Each row of a before or after table is a point. The points were changed in one or more steps. Then noise was added and the rows were shuffled. The steps act on how far a point lies along the listed directions, d1 being the first. Name the steps. A step turns or swaps two directions, mirrors them in a line or flattens them onto one, adds a multiple of one to another, or multiplies one. Angles are multiples of 10 degrees, from the lower direction toward the higher: turns from -170 to 170, lines from 10 to 170 but not 90. Use the fewest steps. Two steps may share a direction if one is a turn and the other turns, adds or multiplies; they go together, in the order done. Otherwise the lowest direction goes first.

Directions:
(1): [38,14]
(2): [14,-38]
Before (9 x 2)
[[25,8],
[-4,-6],
[-10,-16],
[10,13],
[11,-9],
[3,5],
[9,24],
[15,9],
[-22,-16]]
After (9 x 2)
[[5,31],
[-1,-39],
[28,6],
[-17,-30],
[-2,-13],
[0,11],
[-5,61],
[13,16],
[18,-31]]
Steps: multiply d2 by 3

Directions:
(1): [10,20,16,50]
(2): [-3,31,41,-25]
(3): [-18,-41,35,9]
(4): [54,-16,11,-8]
Before (12 x 4)
[[18,-11,-3,2],
[3,16,0,15],
[-5,-16,-1,8],
[3,-3,-13,-22],
[21,13,36,5],
[2,-10,9,24],
[0,27,-9,-22],
[-16,-9,16,-31],
[24,8,-2,11],
[-7,-6,10,-32],
[12,-7,7,19],
[16,18,-20,7]]
After (12 x 4)
[[25,21,-6,10],
[-14,14,-26,-22],
[13,-33,26,25],
[-38,-6,12,-26],
[1,60,-37,-27],
[39,45,-46,-1],
[25,-21,18,17],
[-12,-31,11,11],
[18,-12,-3,2],
[39,0,47,3],
[-51,-18,26,-23],
[46,18,-11,7]]
Steps: add 1 times d1 to d4; multiply d3 by 2.5

Directions:
(1): [-2,50,11,12,60,24,3,2,-15]
(2): [-22,14,-21,45,-11,18,-39,-1,45]
(3): [10,-1,15,4,30,-54,9,30,45]
Before (9 x 9)
[[-10,6,-2,3,0,1,4,4,-2],
[-5,5,-2,19,5,1,-10,4,12],
[5,15,-6,9,6,6,-12,4,16],
[-4,1,7,7,4,2,-1,14,8],
[17,-4,7,6,3,-35,4,18,40],
[-3,4,0,7,-14,-4,-9,-3,13],
[-3,5,0,8,-20,4,-8,-10,18],
[3,6,21,-31,14,-9,29,-1,-20],
[19,5,13,-13,42,-60,17,40,31]]
After (9 x 9)
[[17,-3,7,7,3,-32,3,19,41],
[3,-6,4,-5,-25,-5,3,-10,8],
[1,-8,8,-2,0,-6,6,12,2],
[16,-7,4,-19,-5,-10,5,4,0],
[6,-17,7,-7,-7,-14,9,2,-7],
[11,18,9,3,50,-51,3,41,43],
[-9,2,-2,-3,-3,-2,8,3,-6],
[4,-6,4,-4,-18,-10,-2,-3,7],
[-15,36,11,6,34,14,1,-1,8]]
Steps: mirror d1 and d2 in the line at 150 degrees

Directions:
(1): [5,-46,1,-12,-28,-14,-16,-21,2,32,10,1]
(2): [-8,-4,-30,55,-8,-4,1,-6,30,3,3,-6]
(3): [43,10,1,6,-19,23,33,-10,-1,5,25,18]
(4): [-17,4,-29,-19,7,-35,35,-24,-2,-7,2,21]
(5): [12,13,7,0,8,-15,15,-22,-7,8,7,-60]
(6): [-25,-10,28,16,7,27,15,-41,-11,0,-22,8]
Before (10 x 12)
[[-6,-6,-18,11,-17,-21,-5,6,9,1,-2,-12],
[-25,15,-17,31,23,-23,2,8,9,-21,-14,-4],
[24,3,29,-25,1,2,14,-14,-21,1,15,-31],
[9,0,30,7,2,26,-9,-4,-6,5,-12,-6],
[-14,-9,-19,-3,-9,-25,0,5,10,0,10,-3],
[-22,-13,-16,3,-12,-19,-16,18,9,1,-5,15],
[14,13,-8,-22,-5,-24,5,6,-16,13,1,5],
[7,-10,-22,8,-3,-16,10,-5,15,2,10,8],
[-10,-6,-30,7,-10,-20,-17,22,23,7,14,-5],
[-20,-33,-7,17,-1,-2,-26,-6,8,13,-15,1]]
After (10 x 12)
[[-34,-17,-24,-9,-5,-36,24,-29,4,0,4,12],
[0,0,-13,-29,-7,-36,26,-27,-21,18,-1,19],
[-29,-14,7,33,15,20,-28,3,5,-1,-29,-5],
[40,11,37,-16,-2,20,19,-11,-22,0,20,-30],
[-16,-14,-12,13,-17,-17,5,-15,5,4,-8,-5],
[-19,2,-44,9,11,-59,5,6,14,-11,2,3],
[-43,-21,-13,2,-7,-23,-10,-3,5,1,-16,19],
[33,14,49,25,2,56,-42,39,-2,2,-10,-28],
[-12,-14,-31,1,3,-29,34,-33,11,0,5,22],
[-28,-30,-15,10,-15,-13,-13,-14,17,19,4,1]]
Steps: turn d1 and d6 by 80 degrees; add 0.5 times d5 to d3; multiply d4 by 3
